Each row of a before or after table is a point. The points were changed in one or more steps. Then noise was added and the rows were shuffled. The steps act on how far a point lies along the listed directions, d1 being the first. Name the steps. A step turns or swaps two directions, mirrors them in a line or flattens them onto one, adds a multiple of one to another, or multiplies one. Angles are multiples of 10 degrees, from the lower direction toward the higher: turns from -170 to 170, lines from 10 to 170 but not 90. Use the fewest steps. Two steps may share a direction if one is a turn and the other turns, adds or multiplies; they go together, in the order done. Otherwise the lowest direction goes first.

Directions:
(1): -44, -3, 31
(2): -10, -49, -20
Before (11 x 3):
4, -25, 14
0, 13, 7
-14, -32, -4
41, 92, 17
2, 17, 4
29, 66, 6
9, 38, 20
-17, 71, 38
-36, 5, 36
38, 18, -10
-1, 12, -14
After, 11 rows:
14, 2, -14
9, -1, -9
51, -22, -62
38, 0, -20
53, 27, -35
-1, 13, -11
3, -49, -22
86, 33, -44
-27, -14, 16
29, 32, 8
-4, -16, 25
Steps: swap d1 and d2

Directions:
(1): -26, 33, -38, -24
(2): 56, 9, -22, -11
Before:
-29, 2, 17, 14
1, 55, -79, -51
23, 23, -39, -9
0, 56, -98, -46
2, 38, -14, -13
21, 44, -58, -33
63, -12, -8, 5
4, 7, -19, -12
16, 5, -17, -2
12, -5, -7, 14
28, 40, -47, -35
40, 8, -13, -9
2, 14, -13, -21
7, -7, 11, -4
After:
-6, 5, -2, -12
102, -35, 19, 11
21, -9, -2, -1
112, -44, 9, 23
32, 16, -23, -13
83, -9, 1, 5
49, 0, -14, 7
25, -7, 9, -6
0, 4, -19, 6
36, 7, 19, 9
77, -4, -1, -4
20, 1, -14, 1
-26, -1, 21, 16
19, 28, -52, -23
Steps: mirror d1 and d2 in the line at 80 degrees

Directions:
(1): -25, -31, -43, -49, 4, 36, -10, 23
(2): 4, 23, -47, 19, -62, 5, 26, 4
(3): -32, -31, 23, 5, -38, 20, -18, -55
(4): 25, -70, -2, 20, 0, -12, 40, 9
(5): 30, -14, 3, 33, -18, 20, -61, 34
(6): -57, 4, 15, 44, 12, 22, 19, 36
Before, 8 rows:
16, 23, -32, 6, -25, -9, -9, 12
-26, -31, -4, -17, 60, 4, 3, 16
-8, -26, 0, 26, -45, 11, -7, -36
-22, 44, 8, -72, 46, -5, -70, 22
-36, -4, 14, 8, -4, -25, 14, 1
-60, -42, 67, 20, 85, 23, -10, 68
7, -19, -49, -10, -19, 15, -10, 18
-31, 49, -42, -53, -32, 18, -27, 10
After:
3, -70, -26, 24, -76, 18, -36, 27
1, -31, 18, -2, 33, -11, -13, 2
-7, 21, -1, 1, -14, -25, -15, 13
-28, 2, -39, -3, -92, 16, 39, -24
-17, -32, -12, -34, 34, 5, 2, 2
17, -64, -1, -16, 12, 17, -45, 53
-33, 2, -44, -6, -32, 22, -9, -19
18, 27, -14, -6, 41, -21, 26, 28
Steps: turn d2 and d3 by -160 degrees; turn d4 and d5 by -120 degrees; multiply d6 by 0

Directions:
(1): 50, -35, -33, 33, 27, -38, -3, -1, -24
(2): -36, -2, -2, 24, 9, -6, 58, 50, -28
(3): -12, 27, -59, 1, -11, 6, 36, -53, -7
(4): -35, -45, 16, 16, 20, 37, -14, -38, -39
(5): 14, 63, 1, 8, 36, 21, -27, 11, -44
(6): -54, 15, -8, 20, 23, -53, -35, -8, 20
Before:
24, 12, -10, -9, -1, 36, 23, -10, -18
23, -34, -12, 37, -13, -13, 16, -34, 12
10, -65, 108, -1, 22, -25, -81, 48, 46
28, 3, -14, -6, 6, -4, -26, -42, -2
68, -29, 3, -1, 5, 3, -13, -9, -18
28, 54, -16, 1, -38, -27, 19, 23, 62
20, -17, -16, -1, -21, 15, -8, -23, 6
46, -42, 50, -27, -23, 24, -39, -2, 27
After (8 x 9):
-37, 5, -13, 9, 4, -6, 40, 0, -20
-29, -14, -4, -6, -15, -10, 13, -12, 37
13, -70, 15, 27, 4, -15, 44, 44, -22
-15, -9, -11, 6, -21, 17, 31, 10, -3
92, -57, 14, 58, 62, -37, 3, 67, -53
-25, -33, 36, 23, 7, 63, -28, -49, -20
-8, -37, -35, 20, -4, -29, 46, -16, -7
20, 11, -16, 25, -24, 25, 47, -21, -6
Steps: turn d1 and d3 by 60 degrees; turn d2 and d4 by -160 degrees; swap d5 and d6

Directions:
(1): -10, 36, 20, 67, 13, 31, -30, 36, 3, -18, -24, -33
(2): -13, -7, -9, 44, -5, 12, 54, 42, -20, 23, 18, 57
(3): -47, 16, -49, -37, 26, -21, -11, 56, 6, 22, -10, -16
(4): 27, -13, 22, 16, 57, -21, -31, -8, 7, 68, -13, 20
(5): 47, 10, 6, 5, -59, -45, -11, 44, 37, 14, 8, -4
Before:
-28, 17, -55, -35, -28, -33, -11, 93, 17, 27, 2, -4
-14, 27, 7, -39, -53, 15, -16, -3, 6, -36, -7, -26
-29, 26, -50, -36, -23, -1, 0, 25, 8, -41, -19, -41
15, -10, 17, 2, -1, -5, -8, -71, -33, -22, 7, 12
8, -6, -2, -49, -17, 8, -18, -21, -5, -54, 5, -25
-28, 1, -42, -52, -3, -9, 3, 23, 17, -15, -8, -42
17, -8, 14, 32, -29, -15, -3, 8, 12, -1, -6, -3
38, 26, 36, 59, -1, -17, -30, 46, 21, 11, -7, -27
-43, 11, -61, -11, 15, -24, 38, 119, -10, 39, -10, 32
5, 5, 29, 35, -77, 9, 44, 21, -14, -57, 22, -18
-28, 32, -3, -41, 42, 29, -72, -10, 11, -35, -29, -67
18, 0, -20, -47, -43, -44, -20, -10, 8, -22, 1, -26
After:
-58, 30, -41, 20, 59, 11, -1, 110, -17, 25, -39, -3
-3, -14, -30, -41, 28, -33, -4, 24, 23, 44, -12, -9
33, -6, 13, 9, -45, -27, 9, -36, -18, -18, 19, 23
20, 4, -28, -32, 33, -45, -29, 17, 28, 53, -25, -6
-5, -16, 14, 26, 21, 9, -8, -28, -12, -4, -15, -4
4, -29, -17, -36, 34, -34, -4, -34, -21, 41, 0, 28
-58, 7, -45, -19, 69, 2, -27, 48, -12, 56, -17, 6
-20, 12, 23, 5, 55, 31, -28, -40, -17, -35, -17, -50
22, -2, 25, -37, 9, -23, -38, -16, 12, 54, -12, 14
48, -27, 8, -42, 0, -32, -17, -9, 9, 20, 10, 20
41, -12, 68, 53, 40, -14, -25, -10, -6, 50, -11, -4
18, 9, -20, -98, -18, -33, -56, -5, 39, -11, -1, -43
Steps: turn d1 and d2 by -50 degrees; turn d4 and d5 by -150 degrees

Directions:
(1): -43, -14, -22, -11, -5, -85, -14, 15, 7, -33, 13, 0, 40, -16
(2): -45, 29, -27, 27, -17, 29, -9, -17, 37, -3, 5, -78, 1, -15
(3): 15, -10, 13, 55, 12, 35, -2, 29, 8, -19, -7, 21, 67, -48
(4): 22, 72, 13, 22, -21, -32, 39, -12, 33, 27, 23, 19, 29, 24
(5): 1, -38, 48, -15, -43, 12, 38, -8, 50, -52, 23, 1, -15, 0
(6): 23, 11, -22, -77, 24, 22, 36, 10, 10, -10, -21, -28, 51, 4
Before:
-4, -26, -17, -60, 4, -9, -8, 3, -13, -9, 1, 6, 7, -12
61, -25, -8, -76, 32, 37, -16, -6, -66, 42, -13, 60, -59, 47
36, 5, 39, -23, -30, 5, 34, -17, 8, -3, 18, 34, 5, 46
-16, -13, 20, 12, -9, 19, 10, -15, 7, -24, -2, 10, -18, -14
31, -39, 33, -41, 0, 39, 15, 11, 33, -40, 1, 3, -19, -4
30, -2, 9, 44, -3, 2, 26, -13, 0, -9, 2, 5, -19, 7
-24, -28, -12, -57, -27, -64, -19, -26, 7, -9, 28, -1, -50, 43
12, 2, -16, -62, 52, 40, -17, 13, -32, 1, -31, -28, 11, -15
58, -65, 51, -48, 33, 76, 46, 18, 6, -47, 13, 11, 22, -7
-1, -1, 8, 20, -9, 50, 14, 4, 23, 0, 12, -13, 11, -12
-5, -17, 21, -57, -55, -22, 39, 22, 61, -45, 7, -19, 36, -3
-38, -48, -21, -56, 11, -101, -44, 3, -76, 21, -16, 18, -22, 14
After, 12 rows:
19, 5, 29, -7, 2, 92, 55, -6, 64, -38, 31, -65, 37, -9
-19, 24, -25, -30, -15, -8, 1, -10, 24, 2, 14, -25, 23, -12
21, -26, 5, 37, 5, 16, 11, -10, -10, -19, -4, -2, -30, -3
18, 75, -13, -33, 31, 21, 15, -4, 8, 22, -8, -34, 34, 4
-7, 8, 24, 16, -13, 12, 21, -18, 12, -17, 3, 19, -11, -4
25, -11, 25, 8, -4, 31, 22, 13, 5, 4, 12, 31, 13, -1
21, 10, 25, -16, -19, 40, 26, -2, 65, -27, 16, -27, -7, 1
-35, -7, -20, -47, -33, -58, -16, -35, 24, -6, 33, -24, -47, 43
2, -43, 22, -70, -47, -21, 31, 29, 45, -51, 0, -4, 28, -3
-84, 36, -48, -4, -25, -80, -31, -27, -5, 36, 7, -74, 2, 11
-12, -48, 12, -28, -19, 51, -9, -14, -1, -30, -2, -30, -21, 15
-19, 50, -57, -17, -7, 84, -26, -45, 14, 44, 0, -85, -49, 24
Steps: turn d2 and d4 by 150 degrees

Directions:
(1): 45, -7, -12, -15, -69, 3, -46, 14, 1, 25, -14, -6, -45, -33, -19, 14, -36, 45
(2): 16, -58, 10, -43, 23, -25, 6, 13, -47, 65, 32, -9, -2, -6, 41, -29, 17, 9
(3): -9, 26, 11, 10, 28, -2, -17, -19, 17, 34, 6, 81, -30, -64, 28, 17, -6, -29
(4): 35, -49, -4, -39, 26, 53, 6, -36, 33, -41, 13, -22, -26, -34, -6, 26, 34, -14
(5): -23, -10, -58, -11, 5, -21, -58, 42, -12, -36, 16, -14, 47, -50, 9, 4, -3, -29
(6): 59, -16, 12, 13, -16, 11, 3, 40, 0, 3, 16, 47, 51, 33, 8, 68, 17, -8
Before (11 x 18):
19, 23, -18, 15, -64, 7, -19, 10, -3, -18, -29, -18, -12, 6, -38, 8, -45, 20
24, -8, -17, -27, 8, 15, 45, -28, 3, 3, -8, 6, -12, 20, -5, 13, -13, 0
-29, -36, 10, -38, 74, -7, -12, -28, -11, 79, 29, 26, -81, -115, 47, -46, -8, -38
8, -35, -16, 9, 24, 7, -13, 7, 11, -45, 28, -10, 25, -9, -25, 23, 5, -39
1, 33, 5, -18, 11, 14, -8, -20, 45, -19, -2, -9, -7, -26, -17, 10, 3, 18
-42, 25, 31, 12, 27, 38, 46, -81, 21, -57, -34, -54, -45, 8, -54, -47, 11, 38
22, 36, 27, 39, -45, 16, -5, 12, 9, 26, -46, 27, -31, 16, -17, 32, -43, 36
-9, 35, -4, 0, -3, -10, -38, -8, 3, -38, -12, 19, -3, -26, 17, 2, -5, -14
-7, 16, -4, 31, -7, -17, 2, 22, -32, -13, 13, -9, 49, 45, 1, -15, 2, -3
-22, 76, 42, 50, -11, -22, -7, -25, 36, 58, -18, 113, -33, -46, 16, 42, -36, -23
25, 38, 46, 16, 6, 26, 10, -39, 40, 4, -14, 61, -37, 9, -18, 32, 15, 2
After (11 x 18):
4, 7, -24, -17, 7, 3, 43, -33, 4, 0, -17, 0, -20, 11, -5, -9, -22, 2
-27, -58, 6, -28, 11, -62, 11, 52, -88, 95, 24, -62, 1, 19, 32, -91, -23, 18
17, 4, 52, -18, 31, 8, 12, -43, 6, 46, -2, 46, -59, -12, 6, -9, 23, 8
56, -2, 44, 12, -19, 39, 8, -6, 11, 41, -23, 48, -51, -8, 7, 50, -20, 28
4, 11, 3, -16, 3, -21, -36, 5, -20, -3, 5, 26, 2, -29, 37, -3, 3, -12
-29, -14, -22, 5, 34, -8, -21, -14, 13, -38, 17, -19, -2, -37, -23, -13, -10, -39
13, 13, -10, 27, 2, 19, 1, 8, 6, -46, 18, 15, 47, 16, -2, 30, 20, -25
35, 27, 4, 20, -48, 21, -17, -9, 13, 5, -20, 38, -32, -25, -21, 34, -38, 4
-71, 88, 46, 63, 12, -22, 24, -36, -3, 15, -38, 41, -15, 7, -26, -42, -27, 24
-13, 42, 10, -16, 19, -19, -12, -8, 19, 25, 3, 9, -13, -31, 2, -13, -3, 23
48, -52, 56, -29, 15, -24, 18, -7, -18, 118, 38, 73, -20, -32, 57, 35, 14, -8
Steps: add -0.3 times d1 to d5; turn d2 and d3 by -70 degrees; turn d4 and d6 by -80 degrees
